Every row gives one point. A path goes straight from each point to the next, and from the last back to the first. The post is the endless flat space through its rows: a point in 2 columns, a line in 3, a plane in 4, and so on, so that a path can go around it. How many times does the path go around the post? Going back the other way cancels.
In the rows, zero is written as 128.

Post, 2 rows:
[[152 166 143]
 [129  95 127]]
Path (26 x 3):
[[141  88 162]
 [116 155 155]
 [117 167 130]
 [134 157 160]
 [141 109 169]
 [161  84 102]
 [154  83  99]
 [188 119 159]
 [149 161 173]
 [ 99 115 140]
 [124  97 108]
 [183 100 102]
 [156 140 155]
 [111 188 178]
 [129 229 122]
 [136 109  93]
 [164 138 141]
 [160 117 187]
 [ 89 128 148]
 [129 127  92]
 [170 107 100]
 [177 169 167]
 [117 154 167]
 [ 84 106 125]
 [140  88  90]
 [174  94 122]]
Times around: 4

Post (8 x 9):
[[164 224 159 125 208 201 107 141  80]
 [135 108  98  88  99 103 136  99 145]
 [ 90 119 175 128 115 167 163 111 136]
 [138 122 151 101 141 139 122 101 158]
 [138 177 149  75 154 129 118 164 125]
 [147 139 134 120 146 130  85 188 101]
 [117 132 108 126 102  97  95 153 161]
 [119 116 136 119 116  71 129 113 149]]
Path (27 x 9):
[[ 86 141 149 136 105 117 100 102 153]
 [133 133 108 119 118 110 119 103 101]
 [151 119 116 125  81 173 105 157 110]
 [138 141 164  77  99 146 103 186  92]
 [110 132 136 124 153 111 106  93 138]
 [118 127 145  91 155 153 146 109 168]
 [148 134  86  97 123 103 139  54 207]
 [179 133 130  50 140 133 125 109 134]
 [113 167 166 145  97 108  91 194 102]
 [141 116 105 156  91  82  96 162 118]
 [171 200 133  83 159 122 112  92  90]
 [117 187 178  26 182  89 110 158 136]
 [117 190 152  68 148 164 121 140 135]
 [137 174 165 103 146 138 135  95  82]
 [155 116 140  65 111 133 121  95 109]
 [134 182 189 137 173 221 132 112  77]
 [136 163 130 123 104 127 132 124 120]
 [144 165  80 103 109 120 119 140  65]
 [ 69  98 149 156 117 127 108 124 153]
 [125 178  82 135 143 164 108 109 199]
 [134 123 123  86 131  83 145 128 162]
 [129 170 147  70 190 171 105 129 151]
 [163 147  92  54 135 120  95 156  72]
 [152 127 127  71  83 173 139  85 143]
 [184 172 144  98 154 143 125 148 133]
 [149 129 154 113 133 167 149 123 106]
 [155  91  99 157  78  92  55 164 109]]
Times around: 1

Post (17 x 18):
[[165 153 125 123 130 186 145 182 136 126 157 116 127 157 126 148 101  96]
 [153 179 178 113 112 113 117 122 185 115 126 104 134 173 159 108 110 122]
 [176 174 173 125 131 166 101 136 130  42 110 107 145 146  96 167 144 132]
 [120 149 114 190 118 163 130 151 128 117  98  93 115 112 184 134 117 177]
 [150 182  78 176 104 125 112 120 112 127  94 135 120 184 143 120 154 147]
 [131 112 126 142 131 121 165 114 139 154 126 106 162 136 132 156 105 134]
 [120  81 157 157 169 184 128 157 103 147 130 148 121 179 146 125 158  86]
 [165  76 191  93  92  82 162  90 191 171 119 164 103 170  98   8  31  87]
 [120 168  90 138  87 115 175 147  97 130 108 161 105 117 136 118 141 143]
 [119 108 113 108  86 163 122 132 134 144 164 107 121 122 124 165 140 132]
 [139 135 143 156 103 161 154  91 118 117 134 115 143 124 137 145  98 111]
 [124  68  77 114 135  76 139 126 128 135 138 113 153 107 175 156 139 105]
 [167 162 135  99 158 150 134 107 132 132 113 118 115 132 139 145 155 120]
 [112 155  91 164 118 120 121 118 128 135 135  97 135 115 127 105 130  99]
 [130 125 103  57 104 166 142 124  99 135 131 113 154 115 122 122 138 139]
 [109 135 139  89 100 131 101 127  77 149 122 144 177  52 155 177 106 144]
 [149 126  98 157 118 142 137 114 146 163 148 133 159 129 139 119 156 132]]
Path, 27 rows:
[[ 86 118 125 115 100 163 212  79 112 141 125  89 108 102 189 158 104 188]
 [131 180 102 115 141 151 181 127 146 100 141 101 161 115 105 123 102  64]
 [113  79  60 183  88  94 155 117 109 155 107 160 173 155 105 126 200 134]
 [145 170 160 136 180 132 156 119  89 154 134 110 120 153 139 118 128  32]
 [143 134 107 121  99 118 109 135 129 115 170 113 111 128 121 132 157 169]
 [160 131 104 101  88 182 139 198 156 157 152 151  87 171 135 138 126 196]
 [117 121 142 127  67 117 145 113 132 150  93 186  81 123 143  85  90 123]
 [154 187 191 137 132 115 148 152 173 186 104 207 129 140 185 107 124  83]
 [170  75 114  83 171 151 153  87 102 141 123 170 191  83 138 159 146 139]
 [153 142 101 149 149  33 168 138 175  99 114 105 149 192 164 106 115 127]
 [181 121  81 166 107 139 114 117 186 115 177  34 144 134 114 106 106 118]
 [150 109 106  59 100 117 108 143  89 120  86 146 124 145 104 167 218 159]
 [109 101  78 163  53 125 176 109 148 195 108 171 113  72 142 114 160 153]
 [147  94 130 163  93 185  94  56 111  86  96 140 140 145  49 145 119 154]
 [122  81 133 193 119 151 126  86 106  72 139  94 106 187  94  93  70  89]
 [159 191 128 122 123  80 182 115 159 178 143 123 153 175 192 111 123 139]
 [162 111 198  97 112 127 180 147 179 173 131 130  97 170 170 106 105  67]
 [203  85 115 143 133 137 163 194 186 150 117 169 129 172 126 144 138 153]
 [122 162 133 104  83 132  96 117 142 150 116 130 170 144 164 130  78  89]
 [142 220  88 141 116 215 114 124  47 101 105 113 170 132 112 168 176  96]
 [112  98 144  97 128 105 100 118 126 125 155  54 163 123 106  93 112  62]
 [103 117 205 153  87 119 107 124 107 132 135 149  99 128 103  80  80 136]
 [126 107 106 104  70 169 126 137 143 162 161 139  76 106 166 142  81 155]
 [128 152 127 165 157 111 163 112 138 126 104 147  80  75 119 101 115  53]
 [152 151 144 136  92 146 126 172 131 141 102 181 167 172 113 138 206 145]
 [127 139 153 139 103 143 168 106 119 139 162  50 103 150 138 144  79  83]
 [146 122 152 112 138 146  86 186 148 142 168 107 113 184 137  80  70  88]]
Times around: 1

Post:
[[107 125 152 116 104 123 139 147 141 142  83 111 149 105 104 173  43 129]
 [132  94 127 106 192 174 113 154 181 104 146  99 121 112 121 128 138 150]
 [102 109 135 159 151  50 118 160 135 127 141 107 149 122 135 174 128 130]
 [190 184 122 134 146 142 147 119 125  83 115 125 119  82 159 104 130 185]
 [123 162  89 174 118 119  78 135 127 134 113 118 122 140 118 144 115 139]
 [120 144 137 154 170 141 114 141 115  91 108 109 144  72 117 100 125 136]
 [133  74 121 138 132 135 158 133 114 120 152  82 117 167  83 144 179 166]
 [112  73 136 158 143  87 129  66 162 140 148 119 120 103 102 105 154 138]
 [ 98 152 105 143 137 138 101 139 164 132 139 128 145 149 172 150 155 155]
 [134 116 112 187 143 161  92 135 160 109 142 121 172 170 140 121 108 133]
 [155 144 113 119 136 112 131 143 148 137 156 130 139  95  95  63 141 123]
 [126 191  82 166 175 136 126 122 150 120 144 105 151 169 118 118 132 202]
 [ 72  57  84 100 177 138  95 151 171 137 143 164 116 124 157 116  90  97]
 [129  67 154 118 173 138 126 157  80 132 128 161 141 188  79 136  90 172]
 [119 161 121 113 167 151 109  96 118 110 108  92 119 113 158 180 129 123]
 [131 128  83 143 167 174 103 159 175  67 168 152 130  93 134 149 138 133]
 [145 148 161 108 117 113 111 123 103 152 169 112  92  94 174 115 102 149]]
Path:
[[119 139 138 124 195 187  51 126 147  79 192 190 123  96  73 176 117 111]
 [157 126 139 145 186 150 162 192 104 108 151 134 122 172 149  73  59 163]
 [156  92 133 159 205 186 138 171 155  78 200 115 137 108 129 197  96 187]
 [182 166 112 142 101 109 119 184  83 108 186 112 167  98 142 152  97 154]
 [120  98 115 113 127  31  92 106 149 123 101 181 161  98 176 153 103 112]
 [125 141 115 165 127 151 117 139 182 103 128  49  85  81  89 111  88 175]
 [ 97 111 127 130 147 133  89 118 103 144 104 133 123 161 147 177 124  91]
 [145  76 142  96 151 155 132 129 134 161 155 116  87 153 185 120 126 165]
 [116  73  71 145 212 157 107 101 144 137  95 129 132 164  85 139  86 183]
 [ 94  71  70 132 179 145 102 105 147 148 116 101 153 144  62 132 122 109]
 [116 126  87 149 146  86 131 107 177 129 158  73 109 100 157 171 154 113]
 [174  96 142 148 127 145 125 160 131  92 125  89 106 133 134 141 122 140]
 [112  65 133 109 180 162 121  83 123 125 167 107 107 174  41 155  62 127]
 [168 119  86  97 175  69 100 104 153 151 180 142  88 147  93 138 153 172]
 [185  72 135 120 163 142 111 129 166 121 123 120 152 113 157 122 165 129]
 [185  78 137 134 156 129 133 159 130 146 137 110 158 120 105  95 168 163]
 [129  43 135 117 199 107  80 138 151 109 126 161 148  73 121 138 121 139]
 [128  71 113 149 107 142 102 101 120  92 109 129 141 131 123 113 176 112]
 [109 119 147 104 168 193 146 107 156  80  97 135 133 138 187 166 151 161]
 [155 134 185  98 127 210 120  95 154 124 175  92 102 101 126 171  88 143]
 [112  96  97 161 149  76 127 130 163 162 106 101 142 169 102 178 192 161]
 [155  96  77 149 170 135 140  95 186  88 211  66 123 101 117 148 142 169]
 [ 83  43 132 102 199 122 121 101 149 125  94 141 143 152  58  59  90 185]
 [ 58 106 119 150 136 143  91 125 176 105 126 129 138 147 115 164 141  88]
 [149 187 103 127 145 148 148 156 118 120 199 109 123 135 155 101 179 133]
 [160 116  61 163 177 134 136 184 136 116  70 140 100  99 161  71 174 197]
 [122 101  87 145 193 122 151 110  92  98  69  86 187 156 121 155  96 127]
 [128 139 131 133 197  78  81 185 124 124 206 140 146 115 102 116  44 152]]
Times around: 3

Post, 17 rows:
[[110 185 164 119 144 144 135 107 160 164 115 178 115 105 180 111 104 134]
 [138 150 151  81 127 179 141 106  67 127 122 107 142 116 166 133 166 151]
 [105 132 135  83 114 207  98 139 195 129 140 128  98 134  93 126 114 129]
 [108 144 158 118  89 120 127 192 153 118 153 111 164 144 118 107 169 139]
 [150  76 139 109 135 158  72  94 139 150 178 106 146 108 124 125 141 164]
 [133 128 115 137 129 136 175 122 154 126 126 176 154 125 179 100 114 146]
 [146 178 111 131 117 160 112 121 161 157 116 177 107  97 155  95 102 132]
 [145 144 151 102 195 133 152 123  84 107  99  94 173 164 156 120 118 130]
 [151  98 133 102 135 122 147 139  97 147  99 123 156 120 146 142 116 129]
 [ 94 126 118 148 128 166 140 131 133 141  79 164 136 114  80 119 103 144]
 [ 81 145 107 147 125 134 136 219 138 138 128 146 137  94 118 129 119 157]
 [111 174 140 133 108 103 111 203 125 176 134 124  65 172 128 120 158 168]
 [105 149 115 107 127 165 126 127 156 111 136 145 145  87 129 173 178 149]
 [155 110 167 161 166 129 185 136 115 176  93 116 134 127 161  97 113 151]
 [122 142 137 149 125 148 113 135 107 121  88 139 134 121 148 132  99  84]
 [156 123 133 128 132 138 116 118 135  94 122 137 131 102 144 136  83 164]
 [106 151 131 100 117 147 115 171 154 143 211 136 105 108  79 127 153 153]]
Path, 31 rows:
[[156 140 151 121 168 100 192 124 127  99 188 106  92 119 124 143 124 163]
 [114 148 142 112 161 134 170 154 170 140  89 108 136 151 150 147 219 132]
 [ 92 131 176  60  86 179 116  74 106 114 134 160 201  59  86 147 169 149]
 [ 95  82 138 121  67 148 136 178 192 182 124 165 181 147 104 124 166 129]
 [108 108 134 159 159 185 102 156 123 175 150 106 155 122 139  96 183 109]
 [ 88 143 137 146 142 128 149 172 162 119 121 126  90 107  81 141 157 134]
 [135 116 145 102  96 197 157  95 155 117  92 149 118  30  99 160 159 144]
 [101 131 144 129  83 186 151 179 121 121  81 148 117 112 118 113 141 196]
 [133 170 141 108 156 186 109 169 112 121 115 125 125 126 153 168 120 128]
 [140 200 182 145 136 132 132 137  58 149  50 121 134 136 135  98  89 141]
 [103 145  92 112 130 146 166 169 180  97 148 126 106 111  98 142 103 145]
 [ 99 209  98  42 152 168 132 153 208 111 122 164 155  61 182 124 115 178]
 [114 114 222 156 153 138 131 102 152  95 108  98 163  94 195 137 177 172]
 [ 45 123 155 206  75 165  84 151 108 162 119 134 135  93 144  95 170 158]
 [111 149 186  79 131 148 164 183 169 112 144  95 141  75  92 160 113 126]
 [160 188 112 111 115 114 183 224 110  86 128 110 130 153  97 113  68 193]
 [128 128 133  97 154 121 124 149 173 110 188 107 103 143 149 158  70 102]
 [170 143 117 115 144 162 126 101 142 153 128 108 159 132 225 107 179  66]
 [162 197  74  69 107 142 124 206 104  98 131 138  72 146  97 111  89 110]
 [ 64 122 216  85 147 168 132 122 187  62 120 107 125 116 139 228 165 195]
 [135 183 160 163 127 171 168 201  90 136  61 121  73  79  92 181 101 169]
 [151  89 209 128 177 139 118 149 142 111 127  75 148  97 171 147  72 163]
 [118 155 187  95 153 116  91 131 115 142 156 129 145  94 104 130 141 131]
 [159 153 120 123 134 163 121  70 179 122 114 175  91 139 169 133 176 197]
 [122 141 110 117 127 169  63 121 135 161 186 191 100  70  91 151  73 114]
 [150  78  72 118 111 180 130 120 161 165 175 147 161 129 181 103 137 119]
 [111 161 136 133 163 115 161 132 149  95 180 139 120  93 128 173 143 157]
 [ 92 111 130 163  99 160 104 147 195 135 134 138 132  52 153 133 159 176]
 [113 137 162 149 129 162 146 165 133  96  91 145 146  45 156 152 138 172]
 [136 121 166 107 121 147 152 127 146 103  99 123 139 139 170 150 151 133]
 [165 155 147 112 110 107 127 136 129  96  98 134  80 113 149  95  45 144]]
Times around: 2

Post:
[[151 120 101 151  80 130 158 126 133 106 124 145 133 103 153 100  83 100]
 [126 120 115 115 133 158 125 106 146 152 174  98 107 124 131 160  96 155]
 [123 173 153 131 127 145 165 149 142 113 146 124 132 145 129 157 171 134]
 [196 110 127 118 119 121 124 103 101 117 102  92 119 157  69 144 136 135]
 [129 122 174 125 118 139 186  87  91 163 163 147 149  95 128 125 124 123]
 [187 157 153 115 127 104 109 160 127 124 150 152 137 157 155  96 118 147]
 [146 157 119 123 165 152 131 171 140 106  92  83 146 113 147 116 112 126]
 [143 112 151 117 125 135  98 120 114 108  92  92 152 129 166 168 113 123]
 [128 130 114 114 140 117 108 184  92  83  93 156 166 153 131 156 140 156]
 [160 103 135  85 125 119 148 104 118 113  97 164 100 131 145 136 130 122]
 [103 127  98  97 110 169 113 158 148 111 165 140 106 105 156  97 119  99]
 [113 121 175 120 213 137 149 110 130  58 122 146 166 140 130 158 192 182]
 [146 142 134 143 126 101 117 139 117 140 134 161 118  92 153 148 127  81]
 [134 117 107 126 100  63 139 154  98 168 134 115 115 121 157 131 151 136]
 [150 141 133 119 109 104  75 117  99 166 113 144 132 154 120 123 129 148]
 [103 134 147 152 165 134 108 139 108 126 133 117 118 172 159 131  93 140]
 [140 135 123 132 134 160 147 107 106 125 148 142  91 108 162 137 170 123]]
Path, 33 rows:
[[106 110  91 107 142 207  95 154  61 175 136 119  81 176 166  70 133 116]
 [118 164 106 181  84 162 123 107 109  80 133 195 183 113 194 132  86  95]
 [150 144 146 129  86 145 145 107 107  70 131 128 127 207 127 138 156 167]
 [116 122 144  72 218 129 126  83 163 140 155 141  78  73 157 106 109 117]
 [132 132 165  87 141 150 172 120 119  96 167 148 156 128 194 154  95 129]
 [142 115 177 161 175 114 137 109 162  88 108 145 176 175 162 122  75 120]
 [111 111 133 154  76 135  62 172 144  92  86 112 186 154 176 143 144 108]
 [124 135 127 143 141 162 142  91 121 121  80 161  95 114  74 112 144 108]
 [107  91 125  88  53 147 142  58  94 120  95 150 123 129 106 150 190 150]
 [150  99 136  74  80  99  79 114  87 160 123 140  98 144 176 116  97 106]
 [139 141  93 118 166 144 187 164 131 144 176 109 109 101 134  81  94 121]
 [ 84  83 114 102  41 168 158 143 120  91 194 216 164 151 177  97 115 111]
 [141  95 181  56 173 103  95 137 125 184 103 132 122 104 127 205 159 145]
 [144 129 207  98 165 101 193 147 157  85 135  65 151 157 126 146 177 187]
 [144 129 120 134  96 110 111 124 114 100 115 160 190 124 154  87 101 193]
 [150 171 102 144 151 166 190 130 193  43 155 106 140  86 124  59  84 114]
 [101  93 132  93  79 146  90  73 105 147  88  92  73  85 125 171 164 103]
 [116 103 119  63 117 181 100 139 148 151 146  45 128  71 185  63 152 158]
 [108  50 124  84 162 129 139  74 168 172 151 133 169  75 133 119 141 188]
 [114 146 103  90 133 149 159 132 141 155 136 138 102  91 162 128 145  66]
 [175 123  87 102  78 138 119 168 139 101 177  81 142 111  82 155 133  97]
 [199 134 141 208  88  45 168 104 116 140 105 177 145 189 141 190 111 156]
 [143 133 122 127 120 204 116 150  99 150 101  87 160 107 159  41  99 140]
 [138 136 122 136 101 150 131 193  83 139 125 115 167  71 163 119  93 155]
 [187 112  96 119 177 146  59 114 113 113  99  97 109  99 127  99  80 139]
 [152 147 182 115 222  96 115 123 141  71 139 152 151 136 145 159 127 147]
 [189 216 173 153 154 157 178 153 121  79 135 116 146 208  78 175 196  87]
 [109 130 165  94  81 164 113 175 102 134 120 118 171 169 180 118 166 126]
 [ 97  86 171 101 214 135 181 122 165 109 150  56 152  86 126 170 150 167]
 [139 108 107  67 109 131  95 114 130 159 117 141 108  58 148  97 146 145]
 [157 145 160 126 156  92  62 154  97 109 148 141 165 132 157 155 101 142]
 [129 159 138 118 124 148 152 122 118  92  83 120 181 180 102  89 125 159]
 [104 100 187  33  84 112  93 126 111 132 129 188 171 187 166 159 146 162]]
Times around: 3

Post, 17 rows:
[[155 148 144 124 112  87 121 104 155  99 139 121 125 124 129 131 127 135]
 [ 76 128 125  97 154 115 124 131 130 140 176 110 124 137 150 113  95  94]
 [128 117 117 120 131 100  99 101 106  83 144 102 152 122 128  91 137 128]
 [ 68 112 101  72 139 113 136 112 115 161 155 146 112 109 173 123 148 115]
 [ 82 107 149 108 131  73  96 122 146  86 134  69 113 133 165  97 167  82]
 [135 127 105 119 158 108 102 123 153 114 105 106 139 153 125 133 134 149]
 [136 152 140 154 141 182 129 142 138 144  93 161 139 126 102 169 123 143]
 [169 143 118 136 124 139 117 119 146 132  90 129 114 154  85 133 141 110]
 [153 134 112 134  94 153 142 129 141 163 103 103 128 128  82 182 122 150]
 [115 125 103 106 162 131 177 164 126 119 152 119 102 144 158 135 137 123]
 [102 105 139 120 135  72 137 140 144  90 100 112 151 117 121 103 147 135]
 [119 165 112 151  88 155 137 147 121 172  84 124 132 151 122 151 121 163]
 [169 164 111 168 117 133 153  96 135 177  97 130 163 155 111 200 152 131]
 [ 73 113 149  79 152  92 141 138  88 130 147 125 104 137 143 145 135 126]
 [153 119 160 137 157 130 135 131 134 154 110 107 128 133 117 108 120 127]
 [132 129 129 186 130 125 134  96 135 138  99 135 105 141  99 155 118 150]
 [160 162 124 165 150 128 107 173 117 155 107 116 124 136  72 142 148 139]]
Path:
[[135 134  85 119 114 100 147 117 150 137 156  63 153 156 125  87 131 140]
 [128 136  85 128 104 134 126 112 111 129 115 106 123 149 117  92 139 181]
 [ 94 148 130 159 132 136 151 138 130 134  61 138  94 121  83 181 133 180]
 [148 151  58  92 186 141 112 111 107 151 153 145 151 138 141 123 116 134]
 [142 134 138 134  85 120 158 141 164 102  39 112 115  96  64 140 150 166]
 [139 145  85 130 163 129 150 150 143 192 157  69 123 152 166 149 177 117]
 [148 130 169 151 111 149 212 134 160 143  37 109 109 157 136 194 152 182]
 [136 148 115 133 144 108 171 107 105 116 142 100 117 124 138 153 142 121]
 [152 194  92  71 121 166 105  96  94 203 249 110 127 119 160 148  81  87]
 [129 163 101 131 189 124 165 153 122 112 178 143 115 114 165 151 153  96]
 [106 123 162  73 100  66 123 122 117 125 135  83 149 136 160 110 136  91]
 [ 99  91 115 123 109 139 132 126 187 140  91  89 128 138 118 137  94 139]
 [134 109 138 134 140  94 142 123 149 115 126  91  99 174 117  90 151  69]
 [107 125 173 120 127 134 125 235 129 118  80  98 105 143 125 101 158 120]
 [ 76 105 108 122 143 108 128 113 147 126 114 100 130 141 135 152 153 150]
 [140 154 119 107 133 111 125 104 170  88 120 149 156 104 138 150 164 157]
 [100 110 205 153 145 149 156 116 159 130 144 120 115 146 113 122  88  75]
 [171 127 101  91 175 125 176 158 181 119 140 143 168 157 148 109 116 111]
 [111  75 137 119 151 133  78 109 188 120 107  34 127 174 134  97 141  97]
 [148 124 138 105 163 129 115  88 126 111 155 178 154 161 139 133 100 110]
 [107 157 151 119  78  63 120 150 108  79 112 152 147 109 116 172 140 170]
 [137 151 142 169 118 174 138 154 174 109  46 115 109 126 103 167 106 172]
 [141 116 122 101 140  90 110 151 105 130 112  47 105 132  92  84 172 151]
 [128 104 165 131  88 141 175  71 140 160  83 151  82 131 131 108 151 149]
 [197 104 111 109 151 125 187 150 192  98 122 142 127 104 126 142 173 118]
 [118 147 105 220 163 113 148 131 172 154  93  97 148 171 157 175 175  65]
 [ 95 121 157 131 157 108 109 130 130 138 107  88 119 109 141 124 136 107]
 [139 131 147 150 176 133 170  94 131 114 104 175 131 132  87 166 134 118]]
Times around: 1

Post (17 x 18):
[[146 148 142 135 107 164 144  97  64 132 145  99  92 118  49 168 197 164]
 [133 127 117 135 198 106 106 111 152 120 104 122 156 143 154 152 118 164]
 [178 125 173 108 121 121 153 156  94 175  90 100 113 126 153 113 103 177]
 [174  67 160 142 135 144 113 156  92 156 138 157 158  92 115 142 168 135]
 [136 146 156 142 184  91 119 190 133 116 163 144 107 142 121 134 118 133]
 [184 103  78 132 153 128 108 179 107 134 148 160 166 138 129 113 139 140]
 [103 182 153 147 143 148 131 148 116 108  88 114  95 136 159 114 121 130]
 [118 138 155 120 127 104 106 112 152 120 108 105 120 134 161 110  97 106]
 [144 108 155 144 120 152 164 101 115 136 200 147  86 126  84 140  90 131]
 [121 102 153 141 131 184 104  64  77 167 133  65  75 110 107 175 165 162]
 [143  89 137 150 143 100 115 140 152 159 153 150 136 119 174  98 113 199]
 [ 80 169 103 116 112 201 154 148 171 133 123 146  95 163  71 131 154 156]
 [124 154 127 106 159 170 127  97 167 140 121  87 131 124 132  84 119 171]
 [168  90 122 128 139 137 153 113 164 126 145 145 107 112 148 116 133 129]
 [120 124 145  91 129 198  85  88 140 139  80 172 130 122 178  95 182 158]
 [167 114 140  94 101 172 118 217 122 111  98 170  99 102 107  68 108 159]
 [ 57 155 140  94 139 132 128 134 132  88 112 143 108 142 141 105 155 155]]
Path, 30 rows:
[[151 128  97 121 103  77 182 115  99 164 113 140 122 185 181 119 116 163]
 [125  81 154 142 174 156 136 163 130  74 117 118 108 100  84 122  49 177]
 [ 59 178 102 134 160 182 133 114  95  40 157 162 148 157 148 115 174  99]
 [130 129  94 139 150 108 104 163 166 104 148 149 154 125 189 141 165 106]
 [145  76 152  85 130 166 113 154 106 181 153 142  41 102 117 129 157 178]
 [ 76 150 153 117 138 152  90  83 136 122 135 161  76 108 107 142 139 135]
 [ 98 132 191 106 171 171 144 126  95 126 125  99  28 106 165 160 177 160]
 [111 192 232 107 135 134 163  87 111 113 151 113 132 151 124 145 127 113]
 [153 140 160 107 139 139 168 109 191 159  98 138 147 196  88 166 139 144]
 [111 153 147 160  76 140 130 169 155 156  90 187 188 139 101  93 148 158]
 [133 154 112 182 104 208 114 121 179 178 100 139  98 129 117 125  99 147]
 [123 177  59 138 181 148 107 117 111 148 148 119 111 164 136 189 165 166]
 [ 60 161 175 120 130 145 122 112 141 166 166 117  51 177 160 149 174 180]
 [123 148 147 161 131 137 127 132 120 171 103 158 134 164 164 146 210 193]
 [145 105 137 122 164 140  90 119  86 110  94 100 131 116 142 119 108 111]
 [105 158 116 115 114 156 118 164 148 185  67 149 148 162 140  96  66 173]
 [167  86  61 158  95 185  73 198 125 159  78 143 163  87 154  98 136 156]
 [136  88 124 128 185 161  99 145 172 113  97 127 118  93 164 150 101 168]
 [156 129  85 141  83 118 119 236 125  95 109 210 136  96 182  54 182  86]
 [141 124 153 159 130 117 124 120 136 173 127 139 125 149 139 112  85 125]
 [122 127 171  72  84 154 140 109  84 105  78 152  58 138 117  95 104 217]
 [152 139 190 178 152 140 191 139 128 143 163 107  70 127 135 143 130 157]
 [111 170  96 131 105 121  91 151  99  98 108 105  89 151 118 146 127 180]
 [132 133  71 157  89 159 139 129 128 105 111 144 162 121 130 112 105  71]
 [141  75  77 144 135 147 113 128 154 151 139 101 166 116  91 127 112 130]
 [118 107 167 191 167 162 101 108 163 143 161 195  83 139 160 115  82 147]
 [158  92 151 130 121 188  72 167 139  89 102 141 107  95 149  80 153 135]
 [135 141 158  97 119 182 135 158 137 113 199 146 101 102  85 114 200 164]
 [188  85  56 150 152 175 122 106 108 112 126  70  85  95  99 176 139 134]
 [131 120 130 129 108 131  92 166  89 145  83 135 123  92  82 119 147 147]]
Times around: 1
